Rows are points. The window is the flat piece filled in between its corners: a triangle in 3 columns, a solid with four corners in 4, and so on. A path goes straight from each point to the next, and from the last back to the first. After which points does the path pass through the window?
In the rows, 128 means zero.

Window (4 x 4):
[[127 143 110 134]
 [ 82 187 133 116]
 [142  66 176 145]
 [ 88 126  66 164]]
Path:
(1): [108 183 121 164]
(2): [ 92 135 110 104]
(3): [121 129 107 122]
(4): [120 144 114 167]
(5): [132 116 161 163]
(6): [101  99 140  91]
(7): [ 83 116 119 103]
(8): [107 141 121 201]
Through the window after points: 1, 3, 5

Window (8 x 8):
[[107 144 139 151 124 175 136 134]
 [163 161 113 120 110  59 176 157]
 [133 109 168 100 102 141  66 128]
 [162 148 130 137  60  69 148 151]
 [ 95  91 147 126  88  93  99 126]
 [110 134 167  62  73 138  84 134]
 [ 90 169 126 184 132 110 100  98]
 [ 95 166 179 180 150 159 141 146]]
Path:
(1): [ 81 161 113 166  93 117  88 175]
(2): [125 133 141 116  92 119  76 179]
(3): [132 128 169 105  89 103 129  86]
(4): [155 156 159 141 125 113 145  91]
(5): [ 93 169 131 140 107 124 128 204]
(6): [ 91 135 115 173 133 140 109 182]
(7): [116 167 190 148 127 162 152 104]
(8): [132 155 160 141 116  90 152  93]
(9): [120 143 125 159 111 106 128 160]
(10): [ 96 121 145 140 104 111 107 151]
(11): [124 124 180 137 109 120 138  76]
(12): [136 124 160 114  98 123 109 114]
(13): [118 131 137 133  94 117  59 188]
(14): [134 157 104 137  92 106 116 186]
(15): [140 133 175 110  99  57 149  85]
(16): [119 142 162 154 146 131 135  67]
Through the window after points: 6, 10, 12, 16

Window (11 x 11):
[[ 97 114 151 178 132 167  62 122 151 130 139]
 [160 101 161 160 168 176 135 105  79 104  69]
 [ 81  48 115 143 136 143 113  66 170 126  86]
 [154 162 144  98 213 134 158 211 138 151 170]
 [123 169  99 126  85 142 136 154 156 153  99]
 [ 91 174 101  55 138  80 138  83 180  75 121]
 [158 122  62 199 157 145  81 167 105 108 132]
 [156  84 117  58 158 130 108 145 120 173 120]
 [ 94 141  89 123 138 153 179 211  98  48 128]
 [184  77 128 165 178 108 133 120  79  80 162]
 [129 150 125 139 152 106  95 141 106 193 118]]
Path:
(1): [140 113 139 136 164 124 126 175 141  81 100]
(2): [145 128  92 125 150 161 152 130  87 134 168]
(3): [ 90 133 103 133 130 183 124  90 140 154 162]
(4): [111  93 137 152 144 126  88 122 152 107  99]
(5): [127 113 143 155 145 104  76 166 139 136  89]
(6): [126 144 112 139 151 137 111 124 112 158 140]
(7): [128 134  87 150 142 165 137 154  91 109 137]
(8): [134  99 134 136 163 112 123 198 135  94 109]
(9): [136 106 126 149 122 125 115 148 117 105  78]
(10): [127 131  98 146 132 148 116 110 112 124 113]
(11): [117 128  75 161 141 177 122  99 110 151 160]
(12): [137  81 139 152 155 100  93 165 146  78  79]
(13): [137 119 128 111 169 100 118 148 136 102 113]
(14): [142 144 107  98 155 154 158 121 122 146 181]
(15): [131 113  82 153 146 186 125  99  97 125 148]
(16): [124 107 118 151 149 117 112 159 138 103  93]
Through the window after points: 3, 5, 11, 13, 15

Window (14 x 14):
[[107 217 121 108 184  94 154 135 145 111 132 193 128 139]
 [116 189 136 123 153 120  77 171 158 110 153 158 110 154]
 [154 144  89 148 153 222 158 161 149  87 118 122 235  97]
 [125  68 169 101 156 138 145  95  92 209 123  91 176 120]
 [113 142 147 158 202  87 134 155 171  80 159 155 110 116]
 [114 182 155 126 149 112 125 146 101  45 162 182 148 128]
 [108 172 119 141 132 105 164 149 130 121 180 121 106 134]
 [117 117 192 106 107 167 156 125 153 154 107 118 152  79]
 [ 85 160 111 162 132  98 123 158 150 116 160 213 135 133]
 [126  91  75  89 133 162 148 117 172  78 126  99 211 111]
 [ 91 116 175 129 131  90 141 104 137 187 112  58 210 118]
 [117 156 101 150 152  87 126 157 120  93  89 144 112 125]
 [ 45 109 167 127 159 152 135  62 106 186 105  68 157 111]
 [199 148  60 169 124 194 135  74 179  71 112 130 213 114]]
Path:
(1): [114 128 169 143 136 158 159 123 152  96 107 128 185 173]
(2): [ 96 137 143 130 156 138 153 133 141 128 121 128 147 157]
(3): [114 158 121 143 167 112 115 118 136 112 141 137 150  61]
(4): [134 157 110 135 159 122 124 125 133 111 139 132 151 101]
(5): [ 90 134 125 146 140 125 166 131 151 110 131 133 155 170]
(6): [118 135 127 154 160 139 156 132 151 113 119 145 140 186]
(7): [104 151 120 112 145 112 119 131 132 113 154 125 160  87]
(8): [107 163 118 124 149 112 131 137 127 125 159 139 130  98]
(9): [117 146 146 143 130 126 171 136 135 111 147 116 141 161]
(10): [112 156 163 142 142 139 157 143 127  72 125 148 153 171]
(11): [125 164 111 115 157 121 109 136 119  90 166 161 168  65]
(12): [106 142 105 122 146 124 121 134 133 122 145 119 159  64]
(13): [137 112 169 160 130 141 154 120 155 116 114 126 184 211]
(14): [ 99 143 162 165 112 151 151 126 168 124 116 131 160 201]
(15): [118 141 131 115 154 135 135 127 135 120 146 129 179  92]
(16): [117 141 107 119 157 126 116 136 138 126 138 139 159  69]
Through the window after points: 2, 8, 10

Window (14 x 14):
[[171 183 147 103 162  32 146 151 142 125 125  86 130  55]
 [130 148 111  82 121 129  63 129 194 179 116 171 107 134]
 [116 155 138 106 123  88 126  87 140 144  60 143 172 106]
 [160  83 152 139  91 142  92 158  90 150 158 118 142  91]
 [ 99  73 100 195 130 161  91 175 127 142 152 108 152 103]
 [160  74 102 131 105 157  84 148 177 156 104 118 131 195]
 [107 117 100 147  83 153 135 159  83 136 159 100  97 133]
 [106 146 162  94 118 117 145  59 155  75 156 106 139  92]
 [140 135 150 129 115 150  77 110 204 191  53 119  87 128]
 [129  51 127 173 104 136 105 149 172 208 129 166  92 171]
 [129 151 107 105 136  79 113  23 108 112 146  82 134  77]
 [122 140 166  66 195  63 120 133  95 114 111  91 112  74]
 [129 145 124 123 117  78 108  65 114  41 114 129 110  72]
 [175 150 133 123 186 130 146 129 110 133 123 134 124  84]]
Path:
(1): [136 181 160 121 140 121  52 123 118 136 130 129 148 173]
(2): [131 139 148 140 123 109 100 144 132 134 121 124 112 141]
(3): [145  90  90 116 116 147 135 134 150 139 113 121 125  72]
(4): [147  91 110 120 120 132 121 126 137 142 119 122 113  93]
(5): [144 175 165 141 137 116  82 133 122 122 135 125 147 169]
(6): [132 176 155 151 148  78  80 128 131 115 141  98 132 133]
(7): [152 120 119  93 129 103 135 116 149 139 106 114 118  80]
(8): [121 113 120 110 118 118 133 129 115 135 116 114 111  93]
(9): [125 165 154 143 147 103  88 135 106 127 148 105 138 150]
(10): [118 170 162 172 134  99 109 114 122 146 166 120 137 144]
(11): [142  90  88  71 112 138 104 151 155 148  92 131  94  99]
(12): [137  80  97 108 117 108 155 109 153 109 112  97 107  50]
Through the window after points: 4, 6, 8, 10

Window (14 x 14):
[[103 141  73 123  85 135 140 143 168 140 111 159 120 119]
 [120 115 148 124 142 103 151 159 184 133 130 137 105 119]
 [100  97 165 139 170 132 138 128 136 130 102 148 154 149]
 [108 139 100 117 147 125 135  90 144 122 144 143  75 147]
 [109 124 184 125 131  76 147 110 103 165 119 190  90 123]
 [169  95 100  89 142 157 139 131  96  92 147 119 139 146]
 [155 193 113 115 131 133 166 164 139 175 118 133 136 148]
 [183 100 101 145 106 104  97 148  75 147 134  95 140 132]
 [105 155 164 128  70  90  96 127 144  85 141 100 126 103]
 [112  70 196 135 125 213 175 159 214 159  59  80 124 136]
 [112 153 125 153 114 135 135 110 153 177 171 188 116 110]
 [ 63 121 136 102 117 142 115 101 136 180 156 112 154  85]
 [  7 166 138 148  83 129 178 150 106  96 148  81 159  97]
 [153 135 124  93 171  77 208  54 149  75 127 121 122 147]]
Path:
(1): [ 99 107 137 114 117 111 154 108 151 119 146 115 126 148]
(2): [109 102 106 126  71 101 143 126 151 155 160 146 114 183]
(3): [132 140 136 129 136 122 140 130 132 118 119 128 119 112]
(4): [131 136 117 117 156 148 142 130 116 108 117 141 122 108]
(5): [140  90 106  98  82 117 143 125 141 138 159 118 134 174]
(6): [105 113 161 110 124 101 120 131 150 155 174 134 145 201]
(7): [117 135 112 122 130 156 148 118 114 124  98 120 127  51]
(8): [136 136 115 139 130 129 133 129 134 141 129 137 120 109]
(9): [119 120 136 129 110 111 134 132 134 153 155 136 127 142]
(10): [118 116 129 117 115 125 146 126 142 132 139 121 124 158]
(11): [147 153 113 113 158 112 134 130 105  97  95 133 120  61]
(12): [121 141 139 126 130 129 145 134 140 138 119 129 112  88]
(13): [112 135 108 116 104 113 160 121 135 122 156 117 139 178]
(14): [126 107 134 100  91 104 145 138 165 155 133 121 159 194]
(15): [115 137 130 133 145 143 151 137 134 117 104 119 103  93]
(16): [116 132 130 130 144 135 145 104 132 104  97 138 124  79]
Through the window after points: 4, 6, 8

Window (14 x 14):
[[ 92  83  87 165 123 159  81 181 115 130 183  25 130 107]
 [ 81 108 146  74  94 134  51 147 184 117  91 109 136  93]
 [123 111 119 118 136 169 170  89 110 154  53  96  78 115]
 [143 120 104 157  43 159  91  84 121 152 144 126 128 116]
 [ 65 112 109 108 123  98 164 162  76 115 133 150 108 184]
 [165 116 143 109 105  71 139 118 206 149 203 197  87 163]
 [133  97  85 123 139 140 102 131 132  55  67 156 139  90]
 [150 149 151 132 106 141 110 113  99  77 170 164 165 168]
 [ 75 100 138 155 140 108 201 109 200 122 157  76 203 188]
 [145 179 103 130 162 110 174 184  90 138  78 175  98 146]
 [162 123  94  98 108 160 160  96 127 142 140 123 156 132]
 [ 75 112 127 118 121  37  85  92  84 131 113 124 133 196]
 [135  63 130 140  92 139 144 136 135 142 137  81 154 161]
 [148 125 149 129 121 162 132 156 142 160 150 142 143  45]]
Path:
(1): [139 138 141 126  94  69 141 132 130 102  85  99 117 105]
(2): [ 80  77 111 118 147 197 120 120 131 167 136 137 116 162]
(3): [130 114 130 133 143 177 108 155 143 138 124 173 141 134]
(4): [141 131 122 121 106 129 155 137 136 123 140 119 122 110]
(5): [152 128 144 108  94  97 142 124 150 118 152 138 121 140]
(6): [118 100 104 133 143 124 105 113 158 146 162 185 118 162]
(7): [ 93 100 105 113 159 180 115 142 163 160 111 158 168 126]
(8): [120 124 146 114  67  82 123 117 114  96 116  71  87 125]
(9): [129 125 112 145  73 122 128 103 123 104 127 120 118 117]
(10): [133 106 109 133  95 164  84 113 123 169 139 141 146 134]
(11): [ 86 109 123 102 173 160 117 169 164 152 114 200 148 182]
(12): [155 125 115 131  94 132 154 125 126 113 131  99 118  92]
(13): [134 160 139 127  73 103 130 138 103 107 140 104 116  81]
(14): [121  98 128 128 137 157 132 149 145 155 144 135 146 106]
(15): [ 86  71 118 106 154 173  89 146 140 155 101 138 118 131]
(16): [133 149 122 123  82  85 134 112 129  81 110 104 139 112]
Through the window after points: 5, 7, 9, 13, 15

Window (14 x 14):
[[205 115 170 147 146  76 121 105 153 164 113  80 160  96]
 [ 83 146 128 158  96 110 186 138 145 181  83 119 143 132]
 [154 146  78 132 143 122 162 124 145  36  93  69 152 128]
 [119 144  84  94 142  85 117  23  96 144 146 138 101  49]
 [171 181 139 191 171  42 198 142 144 100 155 131  84 100]
 [111 183 112 116 114 131 129 141 165  98 177 129  90 120]
 [122 122 147 115 175 131 153 133 132  40  40 105 167 102]
 [ 64  91  98 149 148 153 105 101 192  98 141 147 129 184]
 [102 109 127 113  83  92 125 162 166  84 108 145 129 105]
 [ 72 105 135 127 126 120 126 146 133  91 158 119 167 145]
 [115 127  99 133 109 162 233 192 121  97 118  99 104 137]
 [123 132 149 134  83 110 148 110 128 108 141 172 144 114]
 [ 80 131 117 107  94 117 112 120  67  87 149 161  85 149]
 [169 176  66 116 186 116 144 157  95 150 160 138 135 109]]
Path:
(1): [ 92 150 117  79 150  73 213  89 161  83  92 129 112 138]
(2): [133 134 112  78 132  69 205  97 109 113 135 137 116 154]
(3): [136 152 126 183 120 151  95 170 143  81 116  87 151  67]
(4): [118 108 124 170 126 146 109 178 114 105 106  94 152  63]
(5): [ 96 153 110 105 120 108 172 111 130  84 142 155 108 160]
(6): [119 121 106  85 158  96 142 106 166 104 116 134 118 185]
(7): [ 80 115 113 171 120 153 118 124 155  99 145 136 131 119]
(8): [ 89 146 105 168  86 149 146 175 112 146 100 139 131 110]
(9): [122 134 124 121 134 103 198 126 153 109 119 102 125 138]
(10): [133 142 132 112 119  96 159 119 135 116 131 152 135 124]
(11): [112 137 129 185 126 108 143 121 127  93 145 123 117  93]
(12): [105 129 114 153 158 121 109 133  98  79 129 112 145  90]
(13): [149 153 102 105 147 115 164 141 132 117 119 135 131 129]
(14): [138 141 121  89 173  89 159 111 151 112 107 125 172 139]
(15): [112 131 121 154 132 145 138 146 105  75  90 115 115  80]
(16): [139 147 120 152 119 123 135 151 112 123 126 116 140  99]
Through the window after points: 6, 8, 10, 12, 14

Window (14 x 14):
[[120 143  86 156 120 121 120 194 106 124 175 151 156 137]
 [110 167 146 206  62 116 160 133 101 148 155 141 130  89]
 [185 148 134 120 101 103 118 184 142 129 176 149 106 106]
 [ 94  70  91 138 106 134 136  95 136  60 132  63 157 154]
 [ 54 103 143 143  94 199  79 160 176  85 187 164 165 109]
 [152  88 140 124 171 141 136 180  95 124  95 111 122 133]
 [148 108 114 157 122 144  97  91 113 126 123  91 121 102]
 [113 115 126 146  81 182 156  44 129  95 185  67 106 176]
 [ 97 134 101 113 123  93 132 147 131 129 151  79  72 186]
 [154  98 130 169  10 158 130  93  67 150 115 122 183 146]
 [102 151  96 177 134 174 132 151 125  52 100 135  82  96]
 [149 124 152 104 118  93 103 152  54  76 156 112 140 237]
 [154 162  93 117 135  98 149  85 134 111 108 100 144 158]
 [ 85 125  72 140 106  60 195 111  70 181 133 155 100  93]]
Path:
(1): [ 79 157  92 105 105 149 144 136  95 110 144  84 153  89]
(2): [109 128 122 103 119 120 129 140  80 127 169  79 122 124]
(3): [123  82 110 197  94 146 138 128 150  84 103 161 124 173]
(4): [131 108 125 169 120 117 115 136 149 101 116 160 101 182]
(5): [130 158 100 128 103 140 147 116  87 105 134  89 147 109]
(6): [143 172 131  80 101 144 115 183  61 108 157 117 111 106]
(7): [150 115 124 191  97  94 142 131 174 138 157 145 120 127]
(8): [116 112 114 146 110 119 132 125 127 136 155 119 109 170]
(9): [117 146 122 106  97 129 115 137 100  97 150  74 144 114]
(10): [122 139 113 100 108 149 132 128 103 100 115  91 128 106]
(11): [131 119 106 191 129 132 119 115 130 107 135 128 110 136]
(12): [158 101 102 161 119 119 114  95 120  94 129 157 128 172]
(13): [115 140 127 125 103 136 144 136  94 111 135  83 147 120]
(14): [114 138  95  84  88 166 104 164 108  92 139  57 126  96]
(15): [112 124 125 157 133 132 131 125 125  90 148 132 111 158]
(16): [135  96 129 170 110 108 131 121 118 125 131 143 112 177]
Through the window after points: 4, 6, 10

Window (14 x 14):
[[149 154  93 176 124 117 144  66 122 156 167 145 160 172]
 [100 117  62  90 121 152 100 162  97  98 124 130 111 155]
 [147 101 112 126 107 185 120 148 121  94 145 114  76 125]
 [115 108 106 198  85 122  80 150 158 150 136  83 121 110]
 [103 122 101 145  55 162 136 108 179 129 127  74 158  56]
 [140 160  98 173 159  86 157  95 166 205 169  44 134 113]
 [178 172  76 133 177  76 144  85 163 138 111 160 122 152]
 [156 190 111 177 199  88 130  89 108 165 139 126 145 108]
 [118 127 106  95 163 109 152 143 134  56 162 186 125 156]
 [ 82  83 118 106 115 127 153 120 103 102  81 200  98 166]
 [114 117 101 143 114 145 153 121 124  51 108 103 135 161]
 [163  89 130 108 112 126  83 150 138 137 139  50 147  96]
 [125  51  76 137 135 162 124 147 146 114 117 115 140  97]
 [142  95  86 109  95 134 164 190  97  77 115 153 121 132]]
Path:
(1): [149 119  45 129 124  86 113 100 100  93 170 106 132 122]
(2): [ 98 105  77 133 129  80 155  67  98 106 166 126  89 107]
(3): [141 144 106 158 123 163 139 150 151 127 104 156 158 166]
(4): [133 150 115 134 148 184 158 152 133 128 122 130 150 145]
(5): [135 103  87 114 119 105 134 116 117 104 134 119 108 127]
(6): [144 118  52 116 121 106 127  98  99 103 140 102  76 106]
(7): [131 129 115 126 140 141 146 143 141 123 128 134 143 147]
(8): [138 134 123 151 130 148 127 140 158 146 124 103 136 118]
Through the window after points: none

Window (14 x 14):
[[117 125 137  82 151 174 125 139  83  58 143 178 125 137]
 [ 84 179 127 134  94 152 103 139 113  93 130 184 118 157]
 [196 137 127 136 142  98 180 113 198 170 106 105  75 165]
 [ 94 159 143  94 143 129 146 162  59 144 129 187 140 161]
 [ 51 123 126  78 129 142  95 145  95 118 111 149 122 107]
 [108 137 106 103 101 167 150 121  81 110  72 184 156 123]
 [ 95 146 130  97 118 135 163 163 139 110 142 203 141  93]
 [133 144 125 104 125 127  81 187  95  99 105 179 166 120]
 [193 104 136 187 107 125 172 113 145 191 160 105  96 124]
 [185 156 115 135 111  64 165  98 118 137 136 125  68 108]
 [184 113 173 120  73  72 173  93 160 149 141 107 116 157]
 [203 161 123  90  81 135 160 118 152 184 155 104  90 132]
 [185 148 196 135  98 126 169 133 138 157 102 124  64 113]
 [185 160 168 133 137 118 142  61 157 184 136 140 124 112]]
Path:
(1): [114 115 128 122  85 120 107  87 108 150 109 194  99 119]
(2): [159 128 130  91 113 120 135 104 121 143 125 192 115 115]
(3): [120 155 148 172 106 152 164 171 153  97 109  57 117 143]
(4): [126 156 143 115 135 140 190 143 104 136 138 120 137 134]
(5): [144 127 114 106  89 139 106 112 119 135  95 188 113 122]
(6): [157 112 118 104  97 121 121 119 112 142 155 182 112 135]
(7): [133 165 157 125 128 125 173 114 135 144 111 127 106 125]
(8): [146 156 157 123 141 116 169 157  82 112 148 102 141  94]
(9): [142 123 123  90  97 143 136 108 150 160  99 197  88 147]
(10): [171 120 141 104 108 138 129 146 111 157 102 175  97 144]
(11): [ 87 173 144 122 144  91 188 102 127 116 166 106 146  87]
(12): [159 187 153  91 158 131 168 165 131 113 138 121 142 133]
Through the window after points: 4

Window (14 x 14):
[[122 145 101 174 107 129 151  80 169 193 168 105 102 160]
 [ 96 192  98 157  62 108 102  83 191 148 113 126  48 117]
 [100 125 169 118 211 117 133 150  98 110 131 126 161 128]
 [117  99 206  82 151 122 153 148  32 127  75 108 118 146]
 [154 214 118 166 112 133 136 130 150 181 117 107 130 134]
 [127 162  63 179  99 185 168 145 149 146 134 120  78  95]
 [193 114 101  99 145 194 114 146 122 109 129 137 112 133]
 [130 127 204  87 144  82 188  83 102 116  86 129 139 101]
 [156 136 101 132 135 127 134 138  72 132 141 179 120 128]
 [109 194  78 110  71 127 154 133 163 127 152 117 114 147]
 [118  79 213 132  65  65 123 155 166  79 121 170 167 135]
 [114 120 104 112 133 176 122 122  90 142  99 139 173 117]
 [144 100 126 105 175  81 160 137  82 126  57 102 141 138]
 [116 122 193 179  71  82 130  86 143  42 124 135 152 166]]
Path:
(1): [126 136 169 119 153 146 140 132 140 125 105 168 120 162]
(2): [133 146 114 133 115  85 150 125 110 120 132  80 126 116]
(3): [139 146 154 126 138  98 106 122 132 110 140  90 118 118]
(4): [102 130 130 156 103 128 176 120 133 125 102 172 122 157]
(5): [123 145 159 145 148 152 178  99 153 120  74 151 136 164]
(6): [119 135 148 124 104  91 127 115 121 115 127 108 124 116]
(7): [127 143 133 127 109  84 131 128 108 129 148 110 129 112]
(8): [105 162 134 150 140 149 167 124 146 145  79 136 128 155]
(9): [133 167 117 140 116 120 140 121 158 147 107 146  99 137]
(10): [119 139 154 164  71 116  97 115  79 125 169  72 165 110]
(11): [130 125 141 144  89 107 120 126 119 120 133 121 132 125]
(12): [115 156 148  92  76 110 190 129 212 112  82 189 116 168]
(13): [125 152 115 148 125 139 179 109 182 148  63 170 122 174]
(14): [140 139 139 105 108 120  79 132  77 114 161  79  87  82]
(15): [126 135  80 118 116 104 126 118 126 145 145  82 113  69]
(16): [145 161 149 158  92 153 153 125 140 131  97 153 116 172]
Through the window after points: 9, 13

Window (14 x 14):
[[103 136 187 136 119 128 133 147 186 141 115  55 103 117]
 [143 126 146  64  59 125 137 115 194 156 121  90  84 137]
 [134 144 106 147 148 107 130 127 128 110 206 125 168  84]
 [138 155 103 144 143 183  47 150 101 159 176 164 188 123]
 [ 60 170 142 140 102 120 125 104 205  95 128 105  76 119]
 [131 152 100 119 154 116 107 145  96 134 111 159 162  54]
 [108 108 132 129  76 155 160 169 160 117 121 109  88 106]
 [112 136  95 115 149  68 190 121  54  69 123 130 176 160]
 [143 156 121 141 116  68 173 128  63 143 149 150 119 148]
 [149 181 119 128  95 181 136 117 210 129  93  64  63 109]
 [167 115 109 146 129 103  41 141 104 108 176 118 127 104]
 [133 111  94 137 186 132 111 144 140 160 148 154 131 131]
 [173 123 152 131 100  60 229 130 121  81  61 173 157 142]
 [131  99 183 100 137 132 162  91  76 110 173 139  95 151]]
Path:
(1): [153 168 161  98 143  94 162 123 153 103 137 113  85 127]
(2): [ 73  59  91 169  80 127 156 125  94 119 106 143 173 124]
(3): [140 109  63 146 147 110 125  66  83 156 158 104 145 128]
(4): [130 161 157 118 123 116 117 163 139  96 129 140 123 111]
(5): [132 127 161  96 125 127 123 148 138  95 167 134 116 114]
(6): [121 135 110 163 136 114 148 105 112 148 133 107 137 113]
(7): [155 122 134 141 102  94 193 108 140 110  84 130 125 130]
(8): [144 167 140 111 118 116 146 162 128 104 126 148 132 128]
(9): [157 200 135 102 163  95 133 136 166  76 153 155  97 145]
(10): [ 95  83 111 150 120 149 121 127 117 173 122 112 138  94]
(11): [109 115 154 167  89 108 167  89 153 167 125  79 125 128]
(12): [126 162 143  96 153 139  85 187 154  88 137 118 105 103]
(13): [133 130 138 106 127 113 153 155 139 132 134 133 112 150]
(14): [120 135 118 167  84 110 164 116  99 102 117 116 127  89]
(15): [124 102 116 145 113 132 161 105 149 135  99 117 144 113]
(16): [144 188 141  86 137  98 111 183  90 104 156 148  80 153]
Through the window after points: 5, 7, 9, 11, 13

Window (14 x 14):
[[142 122  50 145 184 113 172 133 115 110 115 116 171 169]
 [120 166 142 153 159 143  97 186 132  75 108  86  74 103]
 [119 100  63 170  71 139  96 195 106 148  72 151 136  87]
 [168 201 123 171 153 183 125 161 139  96  99 150 134 148]
 [140 160  46 124 128 126 168 217  82 102 119 146 150 143]
 [ 91 154 170 137 135 191  96 141  90 139 144  95 125 133]
 [110 153 125  98 133 106 149  24 100 190 144  74 110 123]
 [132 111 164 103 126 176 132 151 102 159  84 140 112 164]
 [109 149 132  82 131 109  53 117 139 114 109 175 173 139]
 [118 129 136 176  91  53 143 119  95 117 170 138  72 112]
 [125 136 175 134  83  86 160 123 128  70  88 205 144  71]
 [180 133 128 135 140 161  78  95  99 110 195 127  97 117]
 [ 81 152  97 141 180 140 148 138  77 191 133 115  94 103]
 [137 170 172 141 169  85  81 165  78 113 140  93 118 105]]
Path:
(1): [154 163 125 122 139  97 125 157 149 148 157 126 170 105]
(2): [129 145 105 144 129 126 136 140  91 106 107 144 103 135]
(3): [119 144 148 133 148 116  73  97  72 119  98 138  98 145]
(4): [120 147 126 124 133 135 131 149 155 139 151 119 149  94]
(5): [139 142 134 163 146 136 130 190 133 137 124 133 144 119]
(6): [122 158 107 121 112 149 132  72  64 104 112 120  73 131]
(7): [127 154 110 136 137 138  90 117  98  98 114 152 110 116]
(8): [142 133 144 102 114  94 193 160 138 163 152 112 179 139]
(9): [153 135 165 111 168 126 118 193 160 152 167 159 148 111]
(10): [122 146  94 142 107 127 126 150  94 104  94 146 132 120]
(11): [111 171 117 151 149 146 121 125  53 126  96  98 116 152]
(12): [135 136 121 137 130 129 138 152 124 132 134 124 110 108]
Through the window after points: 7, 9

Window (14 x 14):
[[ 97  86 147 100  98 190 175 147 159 169 185  93 109 129]
 [128  87  78 174  97 109  91 164 110 120 111 141 113 166]
 [189 133 149 132 157 182 114 139 143 212 135 161 172 161]
 [118 120 174 116 196 199 149 157 125 166 109 156  82 100]
 [140 163 192 117 126 141 162 143 173 108 153 164  87 109]
 [183 159 159 148 110 113 122 186  80 178 148  85 107 135]
 [ 74 146 179 169 147 107  85 143 131 169 116 173 172 158]
 [ 82 150 186  66 130 118 147 115 122 126 155 125 173 159]
 [ 99 124 124  75 109 109  91 178 172 168 152 169 152 110]
 [122 141 124 126 158 154 126  53 156 184 137 109 123 179]
 [ 53  41 135 159 177 110  61 115  77 101 180  90 105 153]
 [153 151 145 113 127  72 183 115 181 133 146  97 170  72]
 [138  62 128 149 128 200  76 182 138 116 112  79  69  76]
 [112 148  83 135 151 143 131 104 158 107 167 102 149  74]]
Path:
(1): [113 127 167 167 169 147  80 219 167 130 125  95 143 148]
(2): [126 119 117 108 100 120 135 102 131 151 155 154 128 122]
(3): [138 124 158 120 138 161 113 130 116 153 162 173 123  90]
(4): [112 135 136 125 141 140 146 139 173 146 139  58 132 136]
(5): [121 117 127  95 178 129 149 152 156 130 126 101 157 171]
(6): [111 140 155 171 118 126  82 110 121 155 146 158 117  89]
(7): [119  95 154 129 107 139 130 123 110 127 144 127 121 107]
(8): [ 94 132 128 133 164 127 109 162 158 152 146 104 117 145]
(9): [111 132 142 107 155 151 129 139 151 149 146 113 132 144]
(10): [118 119 161 134 122 138 125  70 107 159 121 148 117 133]
(11): [162 118 211 145  98 166 109 107  95 144 131 154  92  89]
(12): [ 90 145  82 120 188  96 130 183 189 127 141 117 149 164]
(13): [124  96 142 140 140 155 116 183 157 127 124 113 108 164]
(14): [113 120 139 139 132 146 104 116 106 160 134 137 120  68]
(15): [131 123 144 148  91 126 115 125 115 132 108 160 111 122]
(16): [109 132 150 123 167 135 126 166 169 141 164 120 136 140]
Through the window after points: 9, 13, 15
